Every row gives one point. Two turns around zero, p and q, are shown by what they do to some points. Write where each new point lands after one turn and then the other. Backwards means that the second turn is done in reverse. Each puzzle has new turns, and all numbers are rounded.

Turn p:
[ 39 -17] -> [42 -9]
[-55  -5] -> [-53 -16]
[50  7] -> [48 17]
[-33  14] -> [-35   7]
Turn q:
[ -6 -27] -> [ 19 -20]
[ 33 -29] -> [43 11]
[-27  56] -> [-61   9]
Where do these land?
p, then q: [43 24] -> [-6 49]
p, then q: [-13  27] -> [-30  -2]
p, then q: [ -9 -68] -> [ 59 -34]
q, then p: [-22  17] -> [-24 -14]

Turn p:
[ 12  39 -33] -> [ 30   6 -43]
[-44 -40  16] -> [-58  -3  20]
[ 48  17 -32] -> [ 51 -24 -22]
[ 50 -42  45] -> [ 23 -26  71]
[-44  -1  -5] -> [-39  14 -16]
[-22  27   8] -> [ -6  33 -12]
Turn q:
[-5  0 27] -> [ 22 -14   8]
[-48   6 -13] -> [-30 -19  35]
[-52  -6  13] -> [-10 -41  34]
[28 29 12] -> [28 32  3]
[ 77 -30 -39] -> [-10  42 -81]
Where do these land?
q, then p: [-19  46  16] -> [19 30 38]
q, then p: [ 20 -16 -20] -> [ -6  -3 -32]
q, then p: [ 48 -50 -14] -> [ -1 -37 -60]
p, then q backwards: [-12  32  14] -> [ 28  21 -12]
q, then p: [-11 -34 -57] -> [-57   6 -35]
p, then q: [-26  23  62] -> [37 20 57]

Turn p:
[ 21 -59  63  -3] -> [-48 -67  33   1]
[-32  -3   1  27] -> [ 10 -15 -34  17]
[ 56  20 -75 -28] -> [ 26  60  23 -72]
[-61  15  -7  -8] -> [-11  24 -46  35]
[22  2 17 29] -> [ 23 -28  17   2]
[ -7  25   1 -16] -> [ 1 25  6 16]
Turn q:
[-47  26  11 -17] -> [-20 -15  52   2]
[-59  48 -32 -34] -> [-28  28  79  11]
[ 57 -33  -9 -44] -> [ -9  34 -47 -54]
[  8 -34   2  -7] -> [-19  -2 -29  -7]
[ 13 -10   4  65] -> [ 35 -21 -32  43]
[29  4 25 38] -> [ 42 -25 -23   4]
Where do these land?
p, then q backwards: [ 10 -21 -37  12] -> [ 34  -5  21 -21]
q, then p: [-47 -40  63  -2] -> [-57 -36 -55 -16]
p, then q: [-19  19   7  24] -> [ 21  11 -23  16]
q, then p: [ 29  60 -45 -53] -> [ 7 44 67 53]
p, then q: [ 26 -18  11  19] -> [-20 -12 -24 -19]

Turn p:
[-18  -3  10 -19  50  47] -> [ -3 -28  58 -12  34   1]
[ -8 -36  15  20  24  51] -> [ 15 -24  44 -24   3  43]
[  3  -2 -93 -18   3  17] -> [-12 -49 -22  71  30  20]
[29 15 24  2 18 30] -> [ -5  24  20 -21  34  17]
[ -3  -3  14 -36 -56 -59] -> [-22   3 -62 -19 -35 -46]
[-37  22  16  16  17  61] -> [-26   1  72   2  -2  21]
[ 13   4  -4  22  -6 -90] -> [ 48  34 -51  17 -27 -41]
[ 20   3  18  12 -48 -57] -> [  5  38 -57 -12 -36 -16]
Turn q:
[-38  19  15  67  10  35] -> [-19  54  21  34 -49  25]
[ 19   4  -2  31 -38 -89] -> [-38 -49  27  30   0 -72]
[ 27  20 -32 -85  30  44] -> [ 75  18 -40 -44  51  11]
[-33  -8 -50  -5   9  -9] -> [13 -6 -9 48 31 17]
[ 40   0   0 -31 -48   0] -> [ 27 -40 -23 -28 -16 -30]
[-20  -7  -3 -23  -6  -2] -> [ -5  -7 -27   4  12   9]
[ 36 -27  46  47   4  44] -> [ -7   6  47 -43 -58  29]
[-32  -2  25  -1  39 -23] -> [-46  24   3   0  30  11]
Where do these land?
p, then q: [ 7 31 54 71 43 37] -> [ -5  64 -20 -72 -33 -37]
p, then q backwards: [-30  -7  13 -11   8 -53] -> [ 33  37  -2   2 -40  -6]
q, then p: [-19 -27 -17 -29 -27 -28] -> [ 38 -40   2  14  -7  21]
q, then p: [-45  26 -36  19  39   2] -> [13 54 42 28  7 16]
p, then q backwards: [  6 -18 -21  64  41   8] -> [  8 -14 -60  20  20  45]
p, then q: [ 20 -17 -38 -24 -36  35] -> [15  4 -3 31  1 63]
p, then q backwards: [-24  -2  17 -42 -55  44] -> [-12 -40  70   8 -13 -27]
p, then q: [ 50  50  21  -9 -41  -8] -> [ 20  52 -29  45  29 -20]
p, then q: [ 36 -38   6 -39  28 -37] -> [ 28 -30  25 -14  63  -2]
